Each row of a before or after table is a point. The points were changed in one or more steps. Then noise was added and the rows were shuffled. The steps act on how far a point lies along the listed directions, d1 being the first. Name the steps. A step turns or swaps two directions, mirrors them in a line or flattens them onto one, adds a multiple of one to another, or multiplies one. Angles are multiples of 10 degrees, from the lower direction toward the higher: turns from -170 to 170, lines from 10 to 170 but not 90. Use the fewest steps. Two steps may share a direction if one is a turn and the other turns, adds or multiplies; they go together, in the order done. Otherwise the lowest direction goes first.

Directions:
(1): [31 50]
(2): [ 50 -31]
Before, 10 rows:
[[-29 -22]
 [-37 -14]
 [ 96  39]
 [-44 -17]
 [ 90  19]
 [-35  -6]
 [ 47 -37]
 [ 32  -8]
 [  4 -16]
 [ 60  11]]
After (10 x 2):
[[ 20 -24]
 [-37  50]
 [  8 -35]
 [-63   9]
 [ 22 -42]
 [-16  -7]
 [ 20 -39]
 [-47  88]
 [-53  76]
 [-28  21]]
Steps: mirror d1 and d2 in the line at 170 degrees

Directions:
(1): [-33   7  50  29  53  15 -71 -34]
(2): [ 52 -19 -29  21  23  87 -17  32]
Before, 13 rows:
[[  -5    7   -9   21    7   -4   -3  -14]
 [ -15   28   44   15   13   -6   -6  -17]
 [ -44   34   37  -17    5  -80   14  -49]
 [ -17   29    0  -35  -56  -75   63   15]
 [ -13   11   13   13    7    1  -47  -36]
 [ -35    0    8    3   -6  -22    3  -29]
 [ -32    8   21   13    8    1  -30  -12]
 [   5   -5  -10  -29  -38  -33   30   16]
 [-114   40   79  -11  -27 -121  -14  -67]
 [   3    6   -9    7   -8   -3  -12  -16]
 [   1   -3   13    8   16    6   -8   -7]
 [ -41    9   47    7   29  -43   -4  -41]
 [ -17    2   20    0    6    1  -22  -12]]
After, 13 rows:
[[  6  -5   7   9  16  14  -5  -1]
 [  7   6 -14   8  -8   3 -10 -11]
 [ 29  14   7  18   8  44   9  16]
 [  7  -4 -11  16   7  42 -17  18]
 [ 51 -21 -26  12  20  57  27  24]
 [  4  -4  -7 -29 -37 -33  30  15]
 [ 71  -4 -53  -8  -5  44  51  32]
 [ 12  -7  -3   0   3  32 -14   7]
 [ 91 -29 -88   1 -48 109  56  82]
 [ 25  -1 -19  14   4  43 -35  -9]
 [ 24  17 -32 -34 -59 -30  76  44]
 [  5   5 -16  21   5   4  -2  -9]
 [ 11 -15 -28   7 -13  30  19   4]]
Steps: mirror d1 and d2 in the line at 30 degrees

Directions:
(1): [-16  50   8 -10 -77   9 -57 -57 -52  35  29  19]
(2): [ 83  66  16 -25  16  56  13 -22  24  23 -24 -52]
(3): [ 55 -13  -3  75 -43  15  -6 -36  16 -88  -2  20]
(4): [ 24  33 -59  -4  34 -87  16 -65  32  15  15  27]
Before:
[[ 63  30  31   1  39  75  24  41  15   5 -44 -35]
 [-34 -45  13 -45 107   0  63 120  25   7 -55 -32]
 [-43   8 -53  -5   4 -46 -13 -34   8  32  -2  23]
 [-24  30  19 -28 -42  22 -35 -29 -18  45   2  -6]
 [-41 -33   2   0 -66  25 -35  -2 -10 -13  -3   4]
 [-10   1  27  12 -49  22 -18   9 -46   5   9   2]
 [-15  -4  32  -1 -16  19  -6  43 -37   8  33  -9]
 [ 12  39  11  15  -8 -26 -18 -32 -20  15 -11   6]]
After:
[[  10   -9   29   34  -33   28   -9   27  -27  -31   33    0]
 [  21   11  -54   57  -31  -24  -16  -74   25  -43   -6   31]
 [   9   14   31   14  -48   36  -16    3  -41    5    4   -4]
 [  -9   38   11   -1    3  -36  -17  -20  -27   37  -11    5]
 [  23   -1    7   12  -73   61  -32  -26    9  -31  -15  -16]
 [ -47   -1   11   -9  -54    4  -42  -23  -23   26   11   18]
 [ -14 -105   -3   66   41  -16   48   85   30 -118  -40   24]
 [ -94  -16   18  -76   83   -2   17  116  -29  102  -20   -9]]
Steps: turn d2 and d3 by -110 degrees; multiply d3 by 2

Directions:
(1): [  12    3  -26    7   16  -58    9   36 -100  -92  -44  -28   75   31
    3   14   18   66   24    4   11  -22   21  -31]
(2): [ 24 -47 -31 -41 -23 -50  -6  13  61 -19  30 -25  38  31   2 -35  22 -89
   5 -42  49 -69  77   2]
(3): [-24  42 -36  51   8 -61  34   7  43  11  23 -44  32 -26 -14 -29 -97  38
 -41  53  46  -1   9  72]
(4): [ -8 -18  22 -48  56  16  13 -49 -18 -40 -10 -32 -37   8 -39 -11 -90   8
  68 -72 -52 -24  21  64]
(5): [-21  50  40 -21   9   1  90  -2 -41  26  -2  80   8  69  81  -5  -7 -18
 -37   2 -15 -13  63  39]
(6): [-21  16  46 105 -17 -29  34 -59  34 -32   1 -19  57 -26  15 -49  37 -27
  11 -50 -83  16  -5 -19]
Before, 14 rows:
[[ 11 -24  -3  -5  -4  31 -26  16   0  10 -14  -3 -14  -9 -16  34  10  19
    1  -2   9  12 -38 -27]
 [ -2   6  22 -16   0  35  10 -11 -16  10  -1  22  -7   1  18   3  30 -17
   19 -35 -35  -7   2  -6]
 [-22  27   5  20  27  -4  43 -21  11   3  -3   7   5   6   4 -20 -59  23
    7 -21 -21   2  34  58]
 [ -6  21  29 -22  18  30  21  -7 -27   6  -2  31 -36  25  10  22 -28  12
   22 -18 -37  -2  -3  19]
 [  5  -5  17 -11  21  21  -3 -11  -1 -11 -11   8 -21 -14 -21 -11   4  -9
   17 -47 -38   0 -19 -25]
 [  0   9  27   5 -11  32   0  -2 -22  -1 -12  18 -10  28  29   8  35  -9
   11  -8 -29   9  10 -13]
 [  1  -2  23  35 -10  36 -31 -24   6  23  -5  -7 -10 -33  -6   6  38  -2
    2  -2 -42  31 -41 -40]
 [  0 -15   2  14   0  14 -22  -9  36  13   8 -25 -29 -33 -28   1 -13   0
    0   1   6  24 -30 -15]
 [  7  16  23 -19   2  35   2  19 -10  26   7  30 -37   6   5  16  21  -4
   -3  -6 -17   7 -11 -27]
 [  8  -2   3 -38  -5  10  -5  11  14  27  11  16  -7  21  12 -12  -1 -34
   -6   5  22 -25  19  14]
 [ 11 -14  -3 -34   3 -14  12   7 -27 -18   5  21  10  36   8   0  15 -13
   13 -32   2 -27  33   7]
 [ -8  10 -22   5 -26 -23  22   9  26  32  17  -2  29  14   6 -16   1 -18
  -24   5  34  -9  31  25]
 [ 16 -28 -13 -41 -14  -4 -26  13  -6 -23  -8  25   8  24   4  15  43 -14
   14 -17  28 -12  12 -23]
 [-15  18 -18  13  18  -5  14  -1  23   8  16 -24 -13 -31 -13  -2 -91  14
  -11   1  13   7 -12  55]]
After (14 x 24):
[[  13  -12    1    6  -16    3  -22   15  -31  -37  -18  -18   23   25
    11    8   52    0   26  -11   -9   -6   13  -36]
 [ -14   35  -22   44  -26  -15   10   22  -20   28   -6    5   36   -8
     6   10   19   48  -34   48   23   31  -21   -5]
 [   0   -8    9  -12  -19   46  -39   -3   18   32   -2   48  -43  -15
     0   28   38    1   -5   12    7   37  -45  -23]
 [   6  -16    4  -15   21   22  -23  -13  -26  -14   -6   -6  -29  -12
   -38   16  -13   30   37  -25  -28   13  -33    5]
 [   8  -18    9  -20  -21   37   -2   11   52   57   15   34  -25   10
    18   16   19  -48  -30   -8   23    0   -4   -6]
 [  -7   -4  -16   -1   59  -34   24  -27  -27  -76  -25  -51   28    9
   -39  -22  -91   53   69  -66  -31  -29   49   63]
 [  11  -24    9  -54   33    1    0  -13  -16  -50   -1  -24  -20   32
   -29    5  -50   -7   71  -69  -29  -46   29   31]
 [   6   -4   23  -35   42    6   20  -20  -24  -39  -20    4  -11   12
   -17  -21  -19  -11   38  -77  -47  -26   15   -4]
 [  -2   20   13  -15    6   30   -5   10  -20   27   -5   22  -19    5
     8    5   -5   15   -7   28    4    6  -19    7]
 [  12    4   11   14  -25  -19   11    7  -16   -4   -4   16   55   31
    48   -7   73  -39  -20   -7   -8  -15   39  -45]
 [ -17   13   -8  -20   37  -13   38  -14   16   -9   17  -23  -14   -1
    -8  -16 -118   -3    8  -36    1  -23   30   88]
 [  18    1    7  -27   -9    8    1   33   -5   10   10   20  -10   19
    11    7   41  -23   -6  -10    7  -16   16  -37]
 [  -8    9   24   -9    1    4   38   -8   18   22   12   23  -12   18
    28  -10  -15  -27  -23   -6    7    0   28   12]
 [   6   -4    5  -21   11   11    1   -2  -52  -39  -17   -7   23   10
     3    6   26    6   44  -48  -30  -24   13  -17]]
Steps: turn d1 and d5 by -110 degrees; add 1.5 times d6 to d1; multiply d2 by -1; multiply d4 by 2.5

Directions:
(1): [-52  -4  30 -16 -14   9 -26 -31 -22  32 -38 -48  45  55 -28  -2 -26  22
  15  -1  -4  -5 -76  48  68  17  39 -13  44  23  23  12  17  32  23   9
  62  21  44 -38 -23  46 -36 -16  -2  11  66 -34 100 -75  50 121 -13 -73
  55  39   2   8  68 -23 -47  11  33 -49]
(2): [ 47  24 -36 -56  82 -33  29  33  -8   6 -21  32  -7  70 -71  31  41   1
 -47  14 -22  -6  16 -34  38   9 -16  13 -13 -52  52 -25  35   8 -45  24
  10 -17  28 -40  -1   1 -35  50  40 -18   6  -1  89 -56  55 -74  33 -26
  14   1 -53  16 -92 -91 -21 -44 -86  48]
(3): [-26  35  -4  15 -36  26 -10 -26  29  19 -25  23 -46  12  77 -78  50 -53
 -89  42 -61 -39  56 -17  -2 -40  33  73  44 -14 -28  39  24  -2 -62  -3
 -55 -61  19 -55  61  34 -19 -43 -79  25   7  22 -44 -59  20  57   7  26
   0 -26  12 -39  19 -73 -59  17 -30  -1]
(4): [ 29 -16 -76  17 -79 -20   6 -42  -5   4  25  -8 -41  67  42  41 -33  57
  65 -13 -51  68  -8 -62 105  37  -5  60 -53  -3 -41  19  -2 -38 -10 -10
 -75 -12 -28  14  77  21 -17  24  25  -4 -39   4  73  13   9  73  43  49
 -39  29 -41  16  16   6  65   4 -19 -28]
Before:
[[ 11  13   5 -29  57 -20   4  13  -7   3 -17  -6  23  20 -52  14  25   3
  -13   5  10 -10   1   5  15   9  -8  -2  -8 -20  51 -11  16  20  10  17
   29  -4  25 -15 -38   5 -26  26  21   3   8  -2  49 -27  26 -33  10 -25
   24  -2 -26   9 -34 -30 -23 -22 -24  27]
 [-13  22   2  22 -42   4  -1 -30  15  27  -7   1 -38  17  36 -26   8 -17
  -15  22 -31   2   1 -10  29 -13  23  55  13   4 -24  28   1 -15 -14   4
  -43 -29 -13 -24  33  14 -13 -23 -27  23   1   0  -7 -27   6  62   4  25
   -8  -5  10 -20  35 -23 -14  18 -21 -13]
 [ 11  10  -7  17   6   0   1   7  17   3  -2  12 -15 -19  21 -26  16 -13
  -24  10 -11 -21  24  -6 -17 -14  -7  17   1  11 -12  -9   6  -9  -1 -13
  -22 -12  -7 -12  18  -9  18  -8 -22  -7 -16  14 -45   7  -4 -26  -6  23
   -8 -21   9 -22 -10  -7  -8  -3 -16  20]
 [ 32  -5 -50   3   0 -13  25  -8  11   3  31   4 -26  13  -1  36 -24  36
   38 -18 -18  45   6 -40  29  18 -31  14 -43  -2 -20  -4 -17 -23   8   4
  -34  -7 -27  26  35 -18   9  28  23 -13 -35  15   3  43 -12 -28  17  47
  -31   3 -28  13 -31  34  53 -15 -24  24]
 [  4  12 -12  -4  -6  -9  10 -12  -6  10 -12  -8   1  41 -24  27   1  15
   21  -6 -10  24 -26   4  32  32 -13   5 -10  -6   0   1   8   6   2   6
    0  11   6  -1   4  12 -19  15  26   4  12 -14  69 -12  19  28   9 -14
    1   3 -22  25   9 -10   7  -6  -7   1]
 [-10  10  -7 -47  39  -1   5  -9 -15  10 -28   4  19  42 -51   4   1  -3
  -13 -13  -5 -14 -17  23  23   9   9  -5   2  -8  33  -3  12  27  -7   6
   33   5  30 -38 -23  12 -27  17  25  10  31 -13  65 -45  49  -6   0 -42
   24  11 -18   1 -27 -45 -38  -7 -26   7]
 [ 10 -16  -7   2  -7   8  -4  -3   1   2   9  -4  -1  20  -3  10  -6  12
   22  -5  12  16  -8  -7  12   5   1  -9 -16  20 -11   1  -8 -24   5   2
   -3   8  -3  -1   1   4   5   9   2  -2 -21  10  14  11 -10  15   0   0
    1   2   0   5  11  20  23  -3  13 -23]
 [ -2   8   1   6   5   5  -1  12   5  -1 -10  12 -18 -10  24 -30  21 -16
  -25   9  -4 -12  33 -12  -7 -16  -8   7  14  -8 -15  12   9   0  -2  -3
  -21 -12   5  -5  19   5  12 -15 -28   3 -11  16 -28  -6   2  -9   7  10
  -10  -4   7  -9 -10 -29 -15  -9 -14   8]
 [ 11 -12  -1 -14   7 -10   4   2  -1  -9   7  -2  11   9 -15  14 -10   9
   15 -13  12  11  -4   4   7  25  -5 -20  -1   5  11  -5  -3   2   5 -14
   -5  19  -2  18  -3  -9  10   3  10 -14  -9  -3  -5   0   4 -21   1  -3
   -6  -1  -7  12 -26   8  38   1  -5 -11]
 [ 27 -14  -7 -27  42 -31  11  19 -24  -8  16   2  12   6 -49  42 -17  26
   37 -20  29  25 -21  -8   4  22 -23 -29 -29 -16  30 -24   9  -8  21   7
   27  23 -16  28 -20 -20   3  36  45 -10 -14 -10  53  22  -5 -54  -1  -9
   -2   9 -24  23 -44  12  26 -21  -5  11]
 [ 42  -4 -18  11  30 -12  22  17 -15  -2  16   1  -6  10 -13  42   4  17
   30 -15  10  23  -6 -16   8  16 -17   4 -33 -10   2 -26  -2 -14  -2  -6
    1   0  -8  17   4  -8   9  44  30 -22 -17  -2  11  34  -3 -41  17  21
  -22   3 -23   7 -45  11  31   2 -16  20]]
After, 11 rows:
[[  73   -9  -60   24    2  -23   34   10   -9  -12   40   15  -40   18
    15   60    0   33   52  -20  -10   53   18  -59   28   26  -33   34
   -71  -20  -23  -23   -9  -41  -15  -13  -53  -13  -36   36   44  -16
    15   60   42  -27  -57   11    7   66  -17  -53   39   68  -58    1
   -41   11  -63   22   75    0  -36   26]
 [  69   -8  -90   17  -19  -24   40   -6   21  -13   59   26  -64    7
    28   51  -21   43   51  -22  -33   70   43  -86   29   22  -53   41
   -83  -15  -46   -3  -27  -52   -7   -5  -91  -22  -60   51   72  -34
    22   45   33  -20  -83   34  -26   87  -36  -66   38  102  -73   -8
   -43   14  -61   48  100  -19  -47   40]
 [  -9    7  -15   -7  -25  -10    3  -30  -15   22  -20  -25   10   72
   -26   33  -14   33   37   -9  -21   34  -54    9   73   45   -1   11
    -5    1    0    9   13   10    8    7    8   17   16  -11   10   32
   -35   14   30    8   28  -25  116  -36   37   82   11  -30   13   21
   -28   30   35  -17    2   -2    1  -21]
 [  22   17    5   18   34    3    9   31   27  -10    4   32  -19  -60
    19  -38   35  -39  -49   14    5  -39   55   -5  -74  -32  -20    4
     1    3   -8  -19    0   -9   -7  -13  -23  -16  -15   -3    4  -33
    36  -10  -29  -10  -30   25 -105   31  -25  -93  -14   36  -17  -44
    21  -30  -41    0  -10   -8  -23   47]
 [   6   10   -4  -29   39  -22    0   -1  -12   10  -20  -18   24   44
   -50   21   14   19    3    2   -1    2  -17    3   49   19   -1    7
    -9  -16   48   -5   19   20   12   17   27   -2   29  -20  -28   18
   -36   27   25    4   14   -8   83  -40   38    5   16  -31   27   11
   -34   14  -16  -34  -20  -19  -21   12]
 [ -36    8    5  -54   28    3   -8  -28  -27   26  -47  -21   41   74
   -64    4  -15   11   -2  -14  -10  -13  -57   45   64   19   29   -8
    22    4   43    4   21   42    4   11   62   15   51  -57  -31   37
   -47   10   25   15   64  -30  121  -84   75   61   -5  -78   50   33
   -19    6   10  -57  -60   -1  -10  -20]
 [  55  -26  -68  -12  -16  -47   19   -9  -24   -9   39    1  -25   51
   -13   73  -40   67   84  -30   -9   77  -18  -61   76   48  -31   18
   -75  -21   -4  -11    6  -41   11   -1  -36   11  -42   43   41  -10
    -6   56   64  -15  -51   -3   97   40   -4  -12   33   37  -38   26
   -56   35  -39   19   81  -19  -24   -5]
 [  -2   15   23    3   37   10    3   35   12   -9  -11   25  -12  -48
    14  -45   40  -43  -52   15   16  -36   52    0  -61  -33  -14  -13
    24  -12   -5    2    6    8   -3   -1   -6  -12    6   -2   -5  -13
    26  -21  -38    2  -11   22  -77    5  -12  -62   -6    7   -7  -23
    21  -17  -30  -26  -30  -13  -14   29]
 [ -39   32   57    9    8   19   -9   -6   15   29  -29    0   -4  -20
     5  -53   26  -52  -56   31    2  -44   -4   37  -32  -36   32   13
    55    9    7   17    4   15   -4   11   16  -19   11  -38  -22    7
    -8  -42  -45   27   37   -7  -43  -46    7   29  -27  -18   25  -18
    37  -29   33  -31  -64   17   -3   -1]
 [  23  -16  -25   -7  -14  -16    8   -7   -1  -11   17    0   -5   24
     0   26  -18   23   33  -17   -2   30    0  -17   32   34  -10   -2
   -20    2   -2    0   -4  -12    0  -18  -32   14  -14   24   21   -7
     8   11   18  -16  -25    1    8   10    2   -9   15   17  -22    4
   -20   16  -27   11   61    1  -13  -15]
 [  13  -18  -20    4  -21    5   -4  -11    0    4   12   -7   -7   33
     4   17  -13   23   34   -7    4   27  -12  -16   32   12    2    2
   -23   20  -17    5   -8  -30    4    0  -14    7   -6    1   14   10
     1   12    6   -2  -26   10   29   11   -7   31    7    6   -4    7
    -7    8   16   21   33   -2   11  -29]]
Steps: multiply d1 by 2.5; add -1.5 times d3 to d4

Directions:
(1): [  49  -55   -8   -1   38   11 -121   57  -29  -27  -62    7   16  -18
   20   28   -5   34   30   -1  -27  -39   20  -20   36    9    3   59
  -35    8   41  -59   -6   -8   52  -37  -53    8   63   31   74   18
  -61   13   -1  -45  -66   39   27    2   23   39   -4   -1   40  -60
   29   24    4   51   32  -40   -8   20]
(2): [  -4   59  -25  -87   24  -56   16   29    6  -72   17   35  -35  -47
  -21   47   19    4   60   38   50  -35   28   42   12   40   29  -26
  -15  -59   26   -4  -16   70   49  -12  -14  -38  -53  -19   15   -6
  -28  -39   10   -3    0   -1  -19  -13    3  -56  -21   49  -37   -8
  -36 -103  -36   58   12  -45  -40  -30]
(3): [  5 -58  18  30 -73 -19  60 -51  18  24 -11   3  33 -52  91  16  41   2
  39  13 -53  18  68  -4  37 -15  13  21 -22 -46  37   0 -32  40  68  18
  -9 -84 -67  25 -60  26  11   5  51  22 -17  -9  19  22  -1  34   2 -11
  43  25   6  51 -59  32  11 -12  79 -17]
(4): [-85  82  40 -67  -3  73  17  35  20  61  26 -28  -8  -5  39  -1  27   6
  33  15 -15  -9  32  10  24   3  41  15  16 -32 -51  -9  53  -4  -9  -8
  50  17  51   2 -25 -54 -43  22   6  11 -33  -7  53  -1   1   9 -29 -71
  60  19  85 -61  60  55 -13 -35  36 -12]
(5): [ -9   3  15  40 -34  14  42  14  16 -23 -15  42 -91 -20 -17 -64 -12  -4
 -25   9  69 -66  71 -37  23  15   3   5  -8 -24  60  -7  -9   7 -35 -67
  57  27 -15 -10  46  62 -45   8 -17  30 -41  14  21 -31 -53   2  60  -2
  78  34 -14  -1  12   1  20 116   2 -10]
Before (13 x 64):
[[-17  30   5  18 -46 -28 121 -61  34   1  41  16 -15   0 -14 -20   1 -35
  -17   9  20  28   0   9 -30  -3 -14 -51  15 -23 -16  46  -6  23 -22  18
   30 -25 -80 -16 -59  19  54 -19   6  38  58 -20 -29   6 -17 -30  26  12
  -35  46 -44 -27 -30 -27 -23  32  17 -19]
 [ 26 -25  -4  14  -6 -15 -10   7  -9 -20 -12  15   5 -12  13  12 -10   5
   17  -4   0  -8  20  -7  12  -1 -12  10  -8  -9  35   6 -11  17  21   6
  -23 -17 -22   1  15  16  -9   1   5  -5 -10   2  -2  -4   4  11  13  20
   -6 -10 -18  19 -31  11  19  -5  -2  -4]
 [ 21  -3 -25 -20  33   9 -41  16 -16 -20  -6   8   4   8 -33   1 -13   3
   -7 -19   8 -10 -26   1 -18  -2  -7   6  -4  23   0 -15   5  -9 -11  -9
  -19  24  26  -4  32  -1 -10  -1 -17 -21   6   3 -14   1  11  -8  -1  17
  -18 -31  -4 -27  16   7   8  -6 -36  18]
 [-10  -1  12   7  12  13 -19  19  12  11 -15 -10 -16   5   7  -5  -8   9
   20   2  -6 -21  12  -5  10   0  -1  27   8   0 -17  -6  15 -16  -5  -9
    1  14  33  -6  15  -5 -14  13 -12  -1 -26  11  17  -3   8  11   2 -19
   29  -5  12   4  17  14  -1  -1  -1  14]
 [  4   7  -4   4   2  -3  -8   7   0 -24 -10  21 -20  -9   1 -17  -3  -8
    4   0  19 -22  33 -20  14  14   6   3 -16 -11  18 -10 -14   6   7 -27
   -5   3  -8  -4  29  16  -9   3  -5   4 -12  17   4 -12 -17 -13  26   0
   17  -2  -9   5  -2  17  18  32  -6 -19]
 [-31  27   8 -27  -6   3  15   5   2  13  19   6   5  -1   6   9  14   4
   19  11  11   2  -2   2   8   8  12 -10   4  -9 -14  17  12  10 -15  19
   13  -7   6   2 -14  -9   1   3  -7  14   0   1  -4   2  -1 -14  -8   0
    0   1  22 -27   1  13   4  -5  10  -5]
 [ -8   5   3  -5  -8   5   5  -1  12   5   1  -8   2  -9  13  -3  11   4
   13  -4 -14  -6   0  11   9   1   4   2 -11 -16   4  -6  -2  11  25  -2
    3 -18  -2   4  -1   7 -25   3  10   4 -20  -1   0   7   8   8  -7  -7
   15   5  17  -6  -9  17  -4 -17  11  -3]
 [ -7  -7  -5  16  -1  11  -7  16  -2   5 -14  -1  -7  -7  16 -13   6   6
   -2   8   3 -16  16 -10  13   1  -1  19  -3  -1  15 -17  -6   4  16 -20
    4   0   7   8  13   6 -15  13   0   5 -22   4  10   0   3   8  17  -8
   21   7  19  16  14  21  13  14  -6  -7]
 [ -7  27   1 -25  21  16  13  12  14   2  -1  -4   3  -1   9   5   6   4
   21   1   4 -16  -1   9   4  -2  12  -2   3 -11   5   5  20  -1  -1   1
   -1   0  17  -5 -13  -6  -3   3   0  12 -14  -4   3  -1  -6  -4  -7   3
    1  -9  13 -24   7   9  -5 -21   3 -13]
 [ 54 -37 -34  39   0 -52  -4 -29 -18 -38 -22  19  17  -9  -1  17 -17  -3
   -3 -14  -6   9  -6   3  -8   7 -10  -5 -14   7  24   8 -44  11  34  13
  -37 -33 -46  -1  11  26  25 -10  -2 -11  13  -3 -36   4   7 -11   1  37
  -48 -17 -46  35 -45  -9   4  -6 -23  13]
 [ 20 -27   6   9  18  -1 -22  -5  -5   8 -25 -13  29  14  -6  -5  -2   8
   -6 -19  -9   6 -29  -2  -2  -1  -5  18  -4  18  -1  -6   0 -17  -2   3
   -3   5  16  16   5  -8   7   9  -8  -5   1   0 -10   4   3  13  -3 -15
    2  -1   7  25   4  -6   5 -13   2  15]
 [-15   7   5  26 -20  10  39  -3   4   7   5  17 -34   2 -15 -45 -12   1
  -18 -11  29 -22  20 -10   2  -3  -1   1   9   1  22  14   5   2 -42 -17
   32  19  -3 -16  18  10  -8  14  -7  21 -13  -1   8  -6 -27  -7  30   1
   40  24  -6  10  18 -28   8  70   7  -8]
 [-12  16   1 -19   2  11   2  -2   5  -3  18   3   1   0   4  12  -1  10
   32  12 -10   3  -4  24   1   4  18   9   0 -16 -10   1   2   4  15   7
    3  -9   5   6 -23 -15   6  -3  18   5   2 -15 -11  11   6  -6 -29  -7
   10 -12  22 -24   0  14   0 -24  13  -5]]
After, 13 rows:
[[ 29 -35 -22  31   1 -33   5 -31 -16  -2   3   1  35  16 -16   0 -14   1
  -14 -24 -15  29 -40  10 -23 -16 -21  -8   7  30   5  23 -14   0 -12  34
  -30 -11 -18  -9  -6  -6  43   0   5  -3  29  -8 -29  17   9 -10   2  33
  -38  -6 -34  43 -20 -52   1   5  -6   3]
 [ -8   5  -1   1 -11 -15  17  -1  -1  -9   8  23 -13  -2 -12  -5   1   2
    3   8  32 -10   2  -9   5  11   0 -14  -1  -3  13  18  -4  11 -23   6
   11  -3  -9  -1   5  19   4  -1 -13  16   1   6 -16  -5 -12 -17  14  20
   -2   2  -6 -10 -12  -5  11  32  -3  -3]
 [ 11   9  -5  -1  17   4  15   8  12 -17 -10  11 -15  -1  -7 -10  -4   2
    5  -1  24 -28   3  -2   2   0   2  -5  -1  -6  28   6   7   0  -9 -11
   -1   5   4 -10   4  19  -2  -1  -7  15 -14   1  -5  -9 -17  -6  13  19
    3  -7  -9 -10  -3  -6   2  14  -7 -11]
 [-26  46  -2 -43  11  14  -2   5  -4  24   8 -20  34  -7  36  36  12   3
   36  -1 -36  17   2  24   7   7  29   6   5 -18 -44   2  11   5  34  23
   -5 -22  10   1 -23 -46  -6   7   6 -10  -6 -14   8  11  24  -7 -46 -29
  -16 -10  40 -31  12  45 -13 -76   7   3]
 [ 13 -28   2  31   7  -7 -19   8   8  -6 -24   1 -18   3  -1 -10 -16   7
    9  -2   1 -22   9 -12   5  -1 -12  25   2   7   3  -4  -2 -14  -3 -11
   -9   8  16  -6  23  16  -4   8 -13   0 -20  14   4  -4   4  11  16   0
   19  -7 -13  25  -1  -2   4  18  -7  17]
 [ -2  12 -11 -26  28  36 -36  23 -10   4  -2  -1   1  11 -21  -8  -9   3
   -7 -19   2 -12 -17  -4 -11  -5   1  13   1  21 -14 -18  21 -19 -21 -13
   -1  35  46  -2  26 -12 -21  10 -17 -16  -6   2   3   0   8   1  -3  -8
    7 -23  22 -31  37  15   5  -4 -21  18]
 [ -2 -12  19   1   7  17  -8   2   3  21 -22 -13  17   7   6 -13   6   8
    1 -13  -7  -4  -8  -5   9   1   5  24  -3   4  -2  -9   9 -14  -4  -7
   17   6  21  17   1 -10  -8  15  -6   3 -14   0   7   1  -5  18  -1 -33
   30  10  25  14  16   9   6  -6  17   9]
 [-13  34  -5  -5 -26 -36 101 -62  27   5  48   1  19   8 -13   9   5 -33
   -6   7  -3  52 -31  27 -42  -6 -15 -56  19 -14 -41  49  -2  23  -9  44
    6 -33 -74 -14 -74  -8  71 -25  11  24  76 -25 -40  17   5 -36   0  17
  -72  30 -41 -34 -35 -27 -31 -17   9 -16]
 [ -3   9   0   2  -6   6  12   0   7 -22   9  22 -33  -5 -12 -11 -11   8
   18  13  21 -21  15  11   5  10  13   8  -4 -19  18   0  -8   7   1 -17
   18   1  -5   1   0  14  -5  -4   9  13  -7  -9 -12  -1 -13  -9  -3   4
   27  -4   4 -20  -2   6   9  23   4  -7]
 [ 19  -3 -17  -6  20 -18 -32  -2 -10 -22  -7   6  21   3   1  11  -2  -7
    9  -7  -8   8  -6  -5  -1   8  -1  -2 -14   5  -4  -5 -15   2  21   4
  -37  -8  -7   0  14  -6  17  -3   0 -12  11  11 -13   2   6 -16   3  11
  -27 -21 -14  12 -13   8  10 -15 -14 -12]
 [  4  -2  -3   5  -9  -6   7  -2  11 -12  -3   3 -11 -11   2  -9   5   3
    7  -4   1 -15   3   6   9   5  -2  -1 -15 -15  20  -6 -11  15  22 -10
    3 -16 -13   1  12  22 -26  -1   6   5 -20   2  -6   2   1   4   4   6
   13   6   1  -3 -17  10   0   2   2  -3]
 [  0   6   3 -22   4   3 -15  18  -6   0   1  -1  19 -10  24  27   1   8
   34   0 -15   1  14   6  14  -1   1  11  -1 -15   5   5   9  16  25  16
  -19 -15  -3   1   0 -16 -15   4   9  -9 -11  -3   9   0  16   9 -10   1
   -8 -12  10  -7 -14  29  11 -42   4  -6]
 [ 11 -23 -16  22   4  -7 -16   8  -8  -5 -16  -1   8  -5  11  -1   3   6
   -2   5  -4  -5   0  -5   5  -1  -9  15  -6   8  17 -15 -16   7  25  -8
  -15 -10  -3   9  10   8   0   6   2  -2  -9   3  -4   4  11   5  13   7
   -3  -1   3  27  -2  11  13   1 -13  -4]]
Steps: add -0.3 times d1 to d5; turn d4 and d5 by 120 degrees; turn d2 and d3 by -20 degrees
